Each row is a point. Each copy is the shape, with its points in the same order, turned, moved and blurred by noise. Say if it was mirrored as well.

Shape, 6 rows:
[[ 22 -16]
 [-24   6]
 [-64 -21]
 [ 47 -28]
 [-18 -51]
 [ 18   8]]
Copy 1 (6 x 2):
[[ 33  13]
 [-14   1]
 [-46  39]
 [ 62  23]
 [  5  61]
 [ 26  -6]]
Copy 1 is: mirrored
Copy 2 (6 x 2):
[[ 32 -26]
 [  3  19]
 [ 38  54]
 [ 42 -51]
 [ 73  16]
 [ 10 -24]]
Copy 2 is: mirrored

Shape:
[[ 29  34  -6]
 [  9 -49  38]
 [  3  30 -21]
 [-25 -21  34]
 [ -9  17 -51]
 [-78 -28 -41]
 [ 32  -3  26]]
Copy 1:
[[-11  -1  36]
 [-40  66 -28]
 [ 13  -6  17]
 [-25  22 -46]
 [ 46   5   9]
 [ 61  14 -72]
 [-39  32  14]]
Copy 1 is: mirrored
Copy 2, 7 rows:
[[-33  51   2]
 [  8 -29 -49]
 [-46  23  22]
 [  9 -38 -10]
 [-72   2  26]
 [-60 -75  44]
 [ -1  17 -27]]
Copy 2 is: only turned
Copy 3, 7 rows:
[[ 49  16   5]
 [-39  53   8]
 [ 37  -4 -13]
 [-26  42 -33]
 [ 23 -37 -16]
 [-43 -41 -66]
 [ 12  46  14]]
Copy 3 is: only turned
Copy 4:
[[  7  44  21]
 [-61 -16  24]
 [ 13  29   7]
 [-61  -2 -10]
 [ 30   6  -2]
 [ -4 -39 -60]
 [-44  14  47]]
Copy 4 is: only turned

Shape (8 x 4):
[[ -5  51   6  19]
 [-49  30   2 -11]
 [-46  -2   2   7]
 [-20  26 -34  11]
 [ 44 -17  73  68]
 [-27  11  -4 -21]
 [ 59 -13  60  27]
 [-49  28  12 -13]]
Copy 1:
[[ 28 -42  -1  49]
 [  1 -41 -48  34]
 [-17  -9 -29  17]
 [  7 -53  -4  15]
 [ -6  66  65  69]
 [ 13 -23 -37   4]
 [ 33  48  45  49]
 [ -7 -29 -47  35]]
Copy 1 is: only turned
Copy 2, 8 rows:
[[-10  25 -46  17]
 [-48   7 -22 -13]
 [-41  -9  13   4]
 [-32  40  -2   8]
 [ 55 -64  -7  74]
 [-26   1   2 -15]
 [ 72 -52 -16  30]
 [-50   0 -12 -16]]
Copy 2 is: mirrored

Shape (8 x 4):
[[ 29 -13 -21 -26]
 [ 26 -56  37  29]
 [-27  28  23  11]
 [-10  41  11 -10]
 [ 23 -72  74 -35]
 [  6 -22  45 -30]
 [ 57 -17 -23 -40]
 [-20   9 -47   2]]
Copy 1, 8 rows:
[[-14 -16   2   7]
 [ 57  38  17 -24]
 [-18  35 -56 -30]
 [-34  30 -49  -7]
 [  6  63  72 -40]
 [-18  43  20 -25]
 [-17 -16  25  35]
 [-20 -37 -49 -14]]
Copy 1 is: mirrored
Copy 2:
[[-40  28   9  -6]
 [-59 -54 -20  21]
 [ 34   1 -21  25]
 [ 38  15   4   6]
 [-57 -78  50  44]
 [ -7 -32  36  39]
 [-43  27  44 -25]
 [ -7  60 -31  27]]
Copy 2 is: only turned
Copy 3:
[[ 25  22 -21   8]
 [ 60 -49  33   5]
 [-42 -21  17   6]
 [-36 -11  -9  24]
 [ 65  -9  63  65]
 [ 20  -7  31  51]
 [ 48  23 -48  21]
 [-15  23 -17 -37]]
Copy 3 is: only turned

Shape, 10 rows:
[[ 18  16 -55  24  -6  21]
 [ 16  10  -7  18 -28  11]
 [  4  14   1  14   8  27]
 [-23  10  37   0  49 -28]
 [  3  -2  18  26   5  24]
 [-25 -23  41   5  17 -46]
 [ 17  16 -16  28 -28   9]
 [  5 -18  30 -31  11   1]
 [-34 -55   7  43  40 -43]
 [-62  -8  45 -24  22 -10]]
Copy 1:
[[-43   9  14  67  -1 -16]
 [ 15  -4  18  47  19 -11]
 [-15  -5  -9  26  31  -5]
 [ -4 -28 -21 -45   2 -19]
 [ -2  -5 -18  18  42 -27]
 [ 38  -8 -18 -35  -8 -43]
 [ -1  -3  21  56  18 -21]
 [ 20  21  -8 -28  17   0]
 [ 10   5 -45 -19 -24 -80]
 [ 32 -17 -57 -34  -3  13]]
Copy 1 is: only turned
Copy 2 (10 x 6):
[[  6  -3 -22  26 -19 -41]
 [ 10   4  -6 -25 -22 -14]
 [  1   5 -13   5  16  11]
 [ 30   0  47   6  11  56]
 [ 16  14  -5 -12  25  14]
 [ 51   8  59 -25  17  34]
 [ 20   2 -20 -15 -19 -18]
 [ -6  25  40 -15  29  14]
 [ 95  -1  52   0  46   5]
 [  7 -29  60 -23  41  43]]
Copy 2 is: only turned
Copy 3:
[[-30 -44 -22 -28  23 -23]
 [  6 -14 -32 -35   4  -3]
 [  6  -8 -26   1  11 -24]
 [ 20  59  16  14  29  -9]
 [ 30   0 -24 -10   6 -30]
 [ 36  55  33 -18   3   3]
 [ -2 -19 -37 -43  11  -7]
 [ 33  10  10  18  -6  19]
 [ 29  34  67 -38  13 -42]
 [ 16  66  19  22 -31  -9]]
Copy 3 is: only turned
Copy 4:
[[-16  33 -11  31  -2 -34]
 [ -2  -6 -13   2 -24 -34]
 [ 17 -11   0  13  13 -36]
 [ 37 -32 -23 -18  57  17]
 [ 18 -36  -1  18   4 -28]
 [ 10 -56 -31 -26  34  27]
 [ -4   1 -18  11 -23 -36]
 [  6 -35  27 -22  19   8]
 [-17 -59 -55  29  44  41]
 [  4 -58 -10 -40  73  -6]]
Copy 4 is: only turned

Shape:
[[ 21  35  -4 -34   0   0 -40  23]
 [ 39  44  36  12  16  18  16 -27]
 [-26  19 -45 -76   8  32 -25  37]
 [ 16  32  35  34  30  59  -9   7]
 [-45 -37 -26  29   9 -40 -35 -17]
 [ 46  44  -3  25  15  34  15 -27]
 [-38 -81  20  18  -9 -28  -8 -20]
 [-10  73 -17  -2   2  38   8  18]
 [ 31  31 -62 -37 -10  58 -15  45]
 [ 29  54 -23 -27  39  62 -35 -12]
 [-29 -45 -17 -20  42 -30   8   0]
 [-52 -51  11   8 -19 -14  -7 -58]]
Copy 1, 12 rows:
[[ 19  -6  21 -37  46 -60 -22 -18]
 [-33  -3   8 -37  25  12 -32 -60]
 [ 40  -4  36   7  84 -51  20  25]
 [ 18  10 -16 -40  22  24   0 -60]
 [  6  27  18  12 -59 -44   4  27]
 [-43  10 -10 -51  33  10  -7 -37]
 [ 15  -1   6  40 -66  -5 -40  33]
 [-10   1  -5 -10  62 -30  33 -49]
 [ 15 -12 -20 -46  95 -44  22  21]
 [  9  37  22 -59  80  -7   8 -20]
 [  8 -18  53  12 -23 -10   5  37]
 [-10  35  10  58 -41  -6 -40  20]]
Copy 1 is: mirrored
Copy 2:
[[ -9  24   7   3  27 -59  29   8]
 [ -8   2  17   1 -52 -12  48 -13]
 [ 27 -11  29   1  70 -73 -17 -18]
 [ 17  15  28 -28 -64 -41   9  16]
 [  3   1 -55 -75  35  13  -7   0]
 [ -9  15  56 -22 -47  -7  42 -13]
 [ 25  18 -77 -30  13  38 -33  -3]
 [-28 -24  55 -25  -9 -67   0 -12]
 [ -6  34  82   1  49 -59 -11  -4]
 [ 33  18  69 -28   6 -72  45 -18]
 [ 42 -29 -33 -14  39  22  -6  11]
 [ 24   7 -68 -49   8  29 -24 -53]]
Copy 2 is: mirrored

Shape, 11 rows:
[[-25  -9  41 -51  17  22  46  45]
 [ 38 -38  13  42  18 -22   9 -11]
 [-21  37 -39 -44 -10 -41   5  38]
 [-38  -7   9  16  -6 -51  13  -9]
 [ 12  23  25  11  10 -34  13  -5]
 [ 33 -49  23 -21  24 -10  28 -24]
 [ -4  -5  11  20  10  -6  -6 -43]
 [-26   9  16 -19 -32 -33 -19  27]
 [ 36 -41  -5  12  64  -2 -11  -5]
 [-21 -20  29  29  10 -23  27 -14]
 [-30   9  -7 -44 -42  29  49  57]]
Copy 1 (11 x 8):
[[ 12  12  24  48 -37  10 -55  56]
 [-28 -20 -21  25  29 -31  20   5]
 [ 24 -12 -26  -2 -77  45 -11  -9]
 [ 11  33 -28   1 -14 -22  -9 -22]
 [ -2  -2 -55  16   5   2 -19   5]
 [-61   1   3  54   5  -3  -5   8]
 [-42  17 -25 -15  16  -7  -8   3]
 [ 21 -15  -9  -6 -30  -3 -49 -25]
 [-62 -31 -16  14  -7 -30  26  37]
 [ -5  32 -16  15  15 -27  -7   5]
 [ 52   3  45  17 -36  53 -33  26]]
Copy 1 is: mirrored
Copy 2:
[[ 24   6  10  36  70  61   3  30]
 [ 22  -6 -16   2  21 -53 -17 -15]
 [-24   8  19 -11  -3  40  69  22]
 [ 17  39 -15  -3   7  10  28 -40]
 [ 33   0  10  24  -9  -5  15 -14]
 [ 44  13 -22  13  28 -26 -25  38]
 [ 23  17 -19  -2 -19  -1 -29 -22]
 [ 10  31  39 -19  15  27  26 -12]
 [-18  -6 -22  27  17 -47 -42  14]
 [ 35  21 -23  12  23  -1  -4 -35]
 [ 18 -28   9 -23  58  85  32  18]]
Copy 2 is: only turned
Copy 3, 11 rows:
[[  7 -44 -22  -1  76  -8 -55  12]
 [-53  -6 -14 -25  -7 -21  23 -14]
 [ 35  -4  55 -35  15   2 -41  47]
 [  4  26   4 -15  23 -47   4  30]
 [-29 -12  18   4   7 -40 -15  16]
 [-25 -64 -21 -23  15 -27  19 -11]
 [-21  -6  10  22   4 -29  36  -4]
 [ 20  11  -4  -3   1 -12 -31  57]
 [-58 -40   1 -23  20  12  47   3]
 [-25  14 -12  -5  36 -44   5   1]
 [ 55 -17  -7 -22  40  13 -84  -8]]
Copy 3 is: only turned
Copy 4 (11 x 8):
[[ 95 -30   2   1  15  42  -3 -14]
 [ 13   9 -20  24 -22 -50 -31   2]
 [ -7 -33  -3  -1 -52  75  17 -26]
 [  6  10  -7 -32 -41   4 -29 -42]
 [  7 -30   5   3 -22 -21 -10 -35]
 [ 45 -32 -32   1 -21 -29 -41  27]
 [-10 -13   8 -24  -3 -25 -35   5]
 [  3 -10 -35 -21  -1  36   9 -48]
 [  2  -4 -12  53  -7 -16 -61  30]
 [ 33  13   6 -19 -21 -26 -34 -26]
 [ 69 -10   3 -25  -8  58  60  -3]]
Copy 4 is: mirrored
